Every row gives one point. The points of each table are mixes of a few directions, plus a little noise. Count the directions of each table, and those that both share. Where both have some left over, give the other angles between the two spaces (their principal angles), to ten degrees, smallest first.

First, 6 rows:
[[ 28 -34 -28]
 [-45  39   3]
 [  3   6  24]
 [-28  41  48]
 [ 48 -40  -1]
 [ -6 -12 -45]]
Second:
[[ 27   5 -21]
 [ -7  -1   4]
 [ 33   8 -28]
 [-51 -12  41]
 [ 19   3 -16]
 [-70 -16  58]
 [ 48  10 -40]]
Directions: first 2, second 1, shared 0; angles 50

First:
[[-16 -95  20  -4  48  53]
 [ -4  23 -17  -3  -9  10]
 [-17   7  27   6   7 -13]
 [ 11  23   0 -19 -31 -23]
 [-30  35  15  -6  -7  -1]
 [ 17   4 -12  20   6 -11]
 [ 40   4 -34   7 -15 -15]]
Second, 7 rows:
[[-48 -10 -14  -4  13 -38]
 [ 19   7  47   7   5  40]
 [-10  -4 -25  -3  -3 -22]
 [-28  -6   1  -3   9 -17]
 [ 21   7  48   7   3  44]
 [ 22   2 -77 -10 -23 -38]
 [ 26   7  21   4  -4  29]]
Directions: first 4, second 2, shared 1; angles 80

First:
[[ 52 -10 -47  50  19 -64 -45  17  36  60 -11]
 [ -4  -1  12 -23 -12  -9  25 -19   5 -34  -4]
 [  7  -2   8 -11  -2   6  -6  -3  19   2   0]
 [ 11  -5   4  -5   4  16 -25   4  32  20  -1]
 [ -5  10  30 -28  -8  23   9  -5 -11 -14  12]
 [ 15   8  18 -22 -10 -20  17 -13  -3 -19   5]
 [-32  13   8  15  10  58 -13  28 -52  23  18]
 [-58  -6 -43  43   1 -14  47   0 -67 -37 -15]
 [ 13  -7  10 -19  -3   5 -10  -9  42   0  -5]]
Second, 11 rows:
[[  5   3   8  -7  -1  -1   0  -1   1  -1   3]
 [-55  -9  21 -35 -12  66  26 -16   7 -47  -8]
 [  3   0  -4   6   2  -5  -2   2  -1   5   0]
 [-29   2  49 -59 -17  59  23 -21  10 -45   6]
 [ 12  -2 -30  35  10 -31 -12  11  -6  24  -5]
 [ 95  25   7  13   8 -86 -34  15  -4  57  23]
 [-16   0  21 -26  -8  29  11 -10   5 -22   1]
 [ 45   7 -25  37  12 -58 -23  15  -7  43   4]
 [-37 -14 -20  15   3  21   9   0  -1 -12 -14]
 [ -3  -1   0   0   0   2   1   0   0  -2  -1]
 [-20 -10 -25  24   6   3   1   5  -4   1 -11]]
Directions: first 4, second 2, shared 2

First:
[[-10  26  11  61 -37  -7   8   6  22  -5 -48 -16  -6  26]
 [-11  35  41  -1  20  13 -25  33  50  39 -12 -14 -43  42]
 [-23  23  35  -4 -32  50  -3  19  30  22  23  24 -36  47]
 [ 19 -41 -29 -12  37 -45 -25  -7 -27 -33  -1 -35  25 -51]
 [ 25 -43 -41  26   7 -29  18 -37 -30 -14 -18 -15  27 -72]
 [ -2  59  40  -5   6  39  27   6  22  28 -39  15 -37  56]
 [-29  31  24  16 -34  27  -1  22  42  41  27  27 -20  46]
 [ 17 -54 -31 -12   3 -27 -26  -9 -50 -77   0 -30  27 -46]
 [  8 -26 -35 -11  30 -48  -8  -6 -14   8  25  -9  41 -42]
 [  3   0  22  12 -10  49  12 -10  17  23 -11   6 -46  -5]
 [  5 -10 -38 -68  10 -21  23 -18 -60 -29  55  45  70  -3]]
Second (8 x 14):
[[ 33   9  60 -27  95  57 -62   4  -3   5 -28 -26 -56 -17]
 [  0 -34  10 -21  -2  27 -23   6  -2 -18  23 -10 -31 -15]
 [ 11 -28 -16 -24  29 -22  26  -3  31  44  -8 -31 -43 -42]
 [ -8  -1 -19  11 -25 -22  23  -3   3   4   4   7  17   4]
 [  2 -72 -16 -43  -7   6   3   4  22   8  36 -30 -61 -50]
 [ -8  52   3  37 -15  -9   4  -3 -20 -15 -18  30  57  44]
 [ -3  60  24  35   3  11 -17  -1 -27 -22 -24  29  51  47]
 [-27  12 -44  35 -79 -46  49  -3  -5 -12  16  31  64  28]]
Directions: first 6, second 3, shared 2; angles 50

First (11 x 20):
[[ 85  39 -13  15  -1   9 -20   1   1  -7  -8  21 -55 -16   3 -20  10  35
    5 -28]
 [  6  14  -2  11  20  20   1   5  18   4  17   4  21  -2   0   7   0  -2
   19 -20]
 [ 93  57  23 -18  45  58 -32  63  64  42  39  47  28 -41  10 -39  -1  25
    6 -13]
 [-47 -26  25 -34   2  -1   5  22  10  21   8  -4  47   0   1  -4  -9 -20
  -20  40]
 [-51 -26 -46  55 -32 -42  28 -77 -59 -56 -34 -41 -52  40 -11  48   9 -12
   24 -35]
 [-50 -26   0  -1 -10 -16  13 -14 -15  -7  -6 -17  13  15  -4  15  -3 -17
   -4  13]
 [ -4   0 -52  64 -24 -29  17 -71 -49 -55 -30 -28 -69  29  -8  38  13   5
   33 -54]
 [ 23   5  21 -29   2   7 -13  29  14  21   4  17   6 -16   4 -25  -3   8
  -20  25]
 [-53 -36  18 -30 -16 -21   9   4 -12   8  -9 -12  19   7  -1  -1  -7 -19
  -28  45]
 [ 44  18   9 -13   2   9 -15  20  11  12   1  19 -13 -16   4 -23   1  17
  -10   6]
 [-46 -18  18 -19  13   9   8  17  17  18  18  -5  56   2   0   6  -8 -22
   -3  21]]
Second (8 x 20):
[[-45 -14  18 -58  -1 -25  36 -47  16  27 -22 -28  45 -71  20 -95  15  -2
  -14  20]
 [-21  -1  -2  45 -13  -9  -1   0   5 -30  28 -17  27  58 -37  42  -2  -4
   11 -38]
 [-68 -11  14   7 -19 -32  31 -40  20 -15  16 -47  71  14 -30 -29  11  -4
    1 -31]
 [ 62  12 -15  -5  18  30 -31  37 -17  11 -14  43 -67 -10  27  30 -11   4
   -1  28]
 [ 20   7 -10  33  -1  12 -19  24  -8 -15  15  12 -21  39 -13  51  -9  -1
    7 -13]
 [  8   1   1 -18   6   3  -1  -1  -3  13 -11   7 -10 -23  17 -17   1   1
   -4  17]
 [ 78  12 -19   6  19  37 -39  51 -22   7 -10  52 -81   5  25  51 -15   6
    4  26]
 [-35  -7  11 -11  -7 -18  20 -25  11   2   2 -23  36 -12  -7 -33   8  -3
   -2  -6]]
Directions: first 3, second 2, shared 0; angles 40, 60
